Each row of a before or after table is a point. The points were changed in one or more steps. Then noise was added and the rows were shuffled. The steps act on columns, c1 being the first. What was done? A step turns or swaps two columns, mirrors them in a line or flattens them onto one, adds a multiple of one to another, or multiplies or shifts one. Angles are multiples of 10 degrees, from the lower column toward the higher: turns from -170 to 170, lines from 10 to 170 but not 90. Use the fewest steps. Two steps may share a column if one is a turn and the other turns, adds or multiplies; they go together, in the order done. Otherwise the lowest column goes first.
In the rows, 128 means zero.

Before (12 x 2):
[[ 77 142]
 [140 130]
 [144  88]
 [176 108]
 [ 98 159]
 [110  92]
 [113 154]
 [122 124]
 [134 124]
 [100 149]
 [135 154]
 [175 170]]
After (12 x 2):
[[139 129]
 [108  81]
 [135 160]
 [176 182]
 [ 76 149]
 [134 122]
 [ 96 168]
 [176 100]
 [102 156]
 [145  77]
 [113 161]
 [121 125]]
Steps: multiply c2 by 1.3

Before (8 x 6):
[[105 108  86 170 104 165]
 [113 128 130 152  83 163]
 [148 164 140 122 155 126]
 [147 118 110 118 145 129]
 [127 155 147 127 189 104]
 [112 136 171  99 140 160]
 [ 94 131 165 108 116  98]
 [147 104 121 192 129 147]]
After (8 x 6):
[[114 121 148 149 189  81]
 [ 98 153 165 120 115  67]
 [114 109 130 113  84 199]
 [148 138 111 132 146 130]
 [117  98  86  87 103 203]
 [109 156 172 137 141 192]
 [126 120 140 168 154 124]
 [157  73 122  94 128 165]]
Steps: turn c1 and c2 by 30 degrees; turn c2 and c4 by 110 degrees; multiply c6 by 2

Before (10 x 11):
[[136  86 134 148 125 199 110 112 174 143 121]
 [108 132 110 143  83 117 164 130 119 146 170]
 [101  99 155 100 127 106  95 134 122 158 173]
 [106 157 175 154 133 145 106 165 126 122 178]
 [121  56 144 177 103 150 119  95 146 103 162]
 [167  88 148 100 168 166 138  72 133 110  86]
 [160 106  98 112 118  78 151  97 149 100 163]
 [119  75 121 163  64 151  85 139 116 106 191]
 [148 118 167 128 155  88 108 161  99 159 169]
 [143 134  81 124 170  83 152  83 120 115 130]]
After (10 x 11):
[[150 133 142 142  88 119 165 121 104 147 144]
 [139  76 133 163  73 131  86 155  95 106 152]
 [142 159  78 154 131 106 107 160 134 122 147]
 [100 119  96 129 131  79 108 111 167 159 146]
 [120  87 123 149 155 178 111 180  91 143 124]
 [151 100  98 100 123 111  95 112 135 158 146]
 [ 87  88 115 100 161 195 138 133 149 112 110]
 [104 105 163 112 133 131 151  68 105  98 143]
 [121 134 178 124 155 144 152  65 160 115 128]
 [132  56 109 176 122 169 118 130  99 105 142]]
Steps: turn c1 and c3 by 170 degrees; mirror c5 and c9 in the line at 20 degrees; turn c6 and c8 by 60 degrees; multiply c11 by 0.4

Before (10 x 14):
[[103 150 182 110 126 138  88 152 127 166  88 128 156 130]
 [166 140 105 110 136 102 100 119 194 109 152 103 111 109]
 [ 97 137 137  89  99 131 159 122 138 160  99 133 149 158]
 [124 162 153  90 107  95 158  67 145 166 160 173  99 157]
 [181 147 116  99 136 127 107 149 135 100 121 128 159  86]
 [170 141 111 139 143 103 116 147 132 148  99  82 178  59]
 [ 96 128 198 103  84 115 126 148  92 162 122 104 174 157]
 [178 181 113 120  96  91 113 124 196 102 111 130 137  81]
 [ 82 137 134 107  97 108 154  84 158 137 176 172 107 115]
 [172 143  88 153 150  76  93 164 151 101 119 124 155 103]]
After (10 x 14):
[[166 140 129 110 136 164 124 120 193 102 156 103 132 108]
 [178 182 115 120  96 165 130 125 197 117 114 130 154  80]
 [ 95 128  66 102  84  92 128 149  93 185 123 104 132 158]
 [171 141 126 139 144 157 133 148 132 179 101  82 144  59]
 [ 82 138 110 107  97 139 120  85 158 118 169 173 106 115]
 [ 97 136 122  89  99 120 134 122 137 165  95 133 117 157]
 [103 150  94 109 125  86 134 152 127 175  96 127 117 130]
 [181 147 137 100 135 137 128 149 135 133 126 128 170  87]
 [123 161  87  91 107 137 123  67 146 130 154 173  80 156]
 [171 143 125 153 150 193 128 164 151 131 127 124 165 104]]
Steps: turn c3 and c6 by -140 degrees; flatten c7 and c11 onto the line at 100 degrees; turn c10 and c13 by -50 degrees

Before (12 x 24):
[[149 108 157 150 105 159 107 156 162 124 105 101 149  91 106 137 110 123
   98 130  95 123 143 152]
 [165 175 135 123 154 162  87 118  96 103 157 167 130  87 152 111 127 144
  169 125 109 159 140 175]
 [107 141  70 163 146 126 148 119 105 108 101 100 144  90 164  81 163 202
  168  88 172 131 107 119]
 [161 124 150 126 176 160  81 102 162 163 118 187  99  94 189 113 169 118
  146 106 178 133  82 141]
 [168 180 134 111 112 163 147 153  93 120 139 125 139 156 178 110  84 129
  162  95 178 141  97 159]
 [ 86  99 117 182 158 180 121 157 118 168 138 185 158 123 120  89 165 114
  153 113 166 131  92  94]
 [108  87 137 186 130 183 152 114 111 167 182 124 158  84 180 132 121 122
  105 110 103 177 106 171]
 [152 150 157 134 157 145  76 136  98 108  99 122 143 172 129 134 149 121
   93 121 185 152 123 107]
 [113 117  96 163  91 153  69 155 109 172 104 130  89 163 120  79  79 171
  151 133 121 107 130 112]
 [155 155 143 118 138 125 155  68 111  98 121 176 145 109 112 122 146 118
  169 144 127 171 156 114]
 [143  94 142 132 156 163 148  80 155 144 112 106 136 100 156 143 160 175
   88 163 121 105 107 168]
 [140 115  79 127 125 128  69 133 118 137 127 100 167 157 113 144  85 127
  150 102 142 117  63 132]]
After (12 x 24):
[[147  94 111 129 159 162 146  78 154 144 140 104 137  99 151 134 158 175
   86 166 123 105 107 168]
 [151 111 105 151 102 159 109 157 162 124 157 101 149  86 106 119 107 119
   96 129  91 123 142 153]
 [114  82 184 185 130 186 154 111 110 167 136 121 158  83 180 141 122 124
  107 120 103 176 104 172]
 [146 154 121 122 137 123 157  67 107  96 145 173 143 108 110 103 148 116
  168 141 123 169 157 114]
 [144 115 130 130 124 127  67 133 124 137  79 102 165 159 118 134  80 127
  147 102 143 119  65 134]
 [142 124 118 125 175 157  80 102 162 165 154 187 100  95 189  96 171 113
  142 116 178 133  86 144]
 [151 179 139 109 114 162 143 156  92 116 135 132 139 156 183  89  85 128
  165 105 178 141  95 159]
 [ 84 118 102 165  94 152  69 157 109 170  94 128  91 160 118 100  81 167
  148 129 120 108 130 112]
 [142 178 159 125 154 163  87 117  96 104 138 165 125  90 151  92 126 147
  168 128 110 161 141 174]
 [152 150  99 132 154 144  76 134  99 107 160 119 143 174 129 119 152 126
   92 116 187 149 122 107]
 [ 78 143 100 160 147 130 149 123 106 107  68 101 143  90 173 105 167 202
  167  91 173 133 110 118]
 [ 72  98 144 182 156 181 121 159 120 165 116 185 157 122 125 124 168 112
  154 112 161 130  91  94]]
Steps: turn c1 and c16 by -40 degrees; swap c3 and c11; turn c15 and c20 by 10 degrees

Before (10 x 64):
[[126 108  70 132 123 137 163 145 106 141  89 119 127 144 101 103 149 137
   28 172 150 159 139 175 115 154 134  72 138 132 141 126 118 172 129 159
  107 126  99 131 158 142 125 169 162 175 128 181 150  90  98 109 143 103
  107  91 132 139 113 142 142  97 139 124]
 [172 120 116 115 167 136 134  46  80  80  98 157 145 186  45 123  75 120
  137 134 141 130 129  94 163 139 143 147 155 128 125 104 136 136 143  96
  154  81 149 101 144 172 185 114 136  73  89  69 101 111 146 101 146 112
  194 148 151 153 141 158 114 109 142 164]
 [132 168 171 118 117 120 146 154 123  86  49 181 161 111 165 129  96 103
  137  91 140 104 111 128 145 144 146 194 128 156 141 153  70 151  93 153
  109 121 143 141 130 128 130 123 115 158 184 166 140 100 151 159 156 128
   91  90  85  65 130 129 129 171 123  78]
 [153  73 135 181 142 137 105  72 124 116 120 153 182 154  81 114 123 132
  127 129 155 110 100  91 180 142 139 143 134 136 110 107 131 146 141 104
  185  95 143 132 110 165 168 100 141  80  97 104 123 121 150  35 120 101
  193 154 106 150 130 100 110 102 102 173]
 [156 111  70 137 123 126 136 148 119 146 141 130  97 148  93 125 128 141
   40 132 124 126 131 181 173 139 126  70 128 130 140 126 108 116 144 108
  120 118  99 104 169  93 137 138 141 153 133 158 145 107  68 163 131 126
  119  83 136 102 102 137 130 108 101 151]
 [136 202 148 132 152 127 128 132 120 112  79 177 142 125 149 129  87 122
   58 116  99 131 118  92 143 169 122 219 128 137 103 165  73 123 114 144
  114 112 153 136 108 128 102 108 163 127 155 150 136  89 128 187 150 104
   88  76  86 106 161 169 127 165 125 158]
 [169 101 124 150 141 160  77  82  94 109  82 164 125 138  72 126  77 149
  111 120 135 145 126  88 154 124 143 177 144 138  93 116 153 118 163 126
  165  76 100 122 145 174 185  85 123  81 120 107 121 136 156  72 134 107
  222 149 132 147 128 118 109  93 154 182]
 [149 110  90 130 122 142 125 118  95 145 112 103 130 143 120 118  94 135
   83 149 131 122 130 178 119 137 147  96 123 136 118 107  91 136 107 135
  153 114  99 111 147 127 119 192 120 177 120 136 124 134  65 115 110 117
  122  81 164 124 102 150 167 139  94 112]
 [136 114  72 166 116 155 129 142  98 136 131 125 132 121 113 115 165 137
   47 135 133 134 137 152 123 125 144  98 153 119 136 138 110 173 109 121
  110  98  98 101 153 135 126 141 149 148 116 149 100 107 123 125 102 119
  117  72 157 154  93 135  93  72 116 122]
 [146 198 168 115 193  91 124 160 114 101  93 204 114 103 172 110  98 109
  140 136 116 105 157 104 177 145 119 194 138 136 119 131 117 141  99 131
  121  89 173 151 126 124 104  67  94 153 168 174 151 111 102 152 162 102
   89 120  88  51 133 162 169 185 162  72]]
After (10 x 64):
[[150  70 136 182 139 137 103  70 123 116 123 110 184 154  87 115 120 130
  147 131 153 114  98  92 182 143 140 143 136 136 114 107 132 144 137 102
  184 163 143 129 111 169 165  99 138  78  96 109 126 121 147  35 114 105
  193 152 132 149 126  51 106 102  99 171]
 [136 205 150 133 153 126 128 133 120 114  79  82 146 125 151 127  88 127
  189 116  97 131 120  91 146 167 122 217 127 141 102 165  75 122 116 144
  114 152 154 135 108 128 105 110 162 126 156 154 137  91 131 185 148 102
   88  72  77 112 164 121 128 165 124 159]
 [144 198 164 114 190  91 123 164 114 101  94  60 112 104 166 109 100 112
  159 137 117 103 155 105 178 147 118 193 138 137 119 129 113 137  97 132
  122 179 171 153 123 126 102  69  91 150 168 175 150 113 101 153 164 104
   88 120 155  46 130 111 169 185 160  74]
 [130 110  66 132 123 141 163 148 109 135  90 137 128 145 106 102 152 138
  158 176 150 160 140 173 115 154 133  69 142 126 139 129 117 172 128 158
  104 128 101 130 156 140 127 166 162 176 127 180 151  89  99 110 144 100
  110  88  36 139 111  91 139  96 141 127]
 [172  99 123 150 140 160  78  82  95 110  86 102 123 138  70 128  81 151
  131 123 133 142 126  86 151 125 142 182 146 140  93 116 149 122 163 126
  165 188 102 125 146 172 185  86 122  77 120 107 117 136 156  74 136 104
  219 151 111 147 127  65 114  92 154 185]
 [138 116  70 165 115 151 128 137  94 133 132 130 133 122 111 121 164 137
  127 134 132 133 134 155 119 125 142  97 153 122 136 138 110 169 113 121
  109 158 100 103 153 136 127 140 151 145 113 151 103 105 125 128 104 124
  120  72  38 155  95  86  94  73 114 122]
 [171 127 117 119 166 138 132  49  82  85 101 108 147 188  48 122  76 123
  100 135 142 131 127  89 163 142 144 146 156 127 122 104 140 138 145  99
  153 181 147 102 143 174 189 110 135  71  89  69 107 109 144 101 145 109
  197 148 129 149 142 109 115 106 140 162]
 [131 166 173 118 113 121 145 158 125  83  48  82 162 113 165 130  93 104
  161  92 143 100 111 123 147 143 145 196 129 154 145 156  71 152  93 153
  110 143 137 137 131 128 132 123 114 157 179 167 142 101 149 159 150 125
   88  89 148  60 128  81 126 168 120  79]
 [149 108  87 133 121 144 123 116 101 142 112 159 132 142 119 120  93 135
  113 149 133 120 134 176 121 136 152  95 126 137 114 107  89 136 107 139
  153 138  95 113 148 128 117 189 120 176 120 134 125 134  66 113 110 120
  124  80  75 127 101  94 166 145  95 109]
 [151 112  69 138 127 125 134 147 123 147 140 129  96 150  94 124 128 142
  149 131 122 124 129 180 177 142 128  71 130 130 142 128 109 113 141 111
  121 137  95 100 169  92 141 137 137 152 129 156 145 109  63 168 134 125
  115  81  44 101  97  88 127 110  99 152]]
Steps: turn c12 and c38 by 170 degrees; turn c19 and c57 by 110 degrees; shift c60 by -50
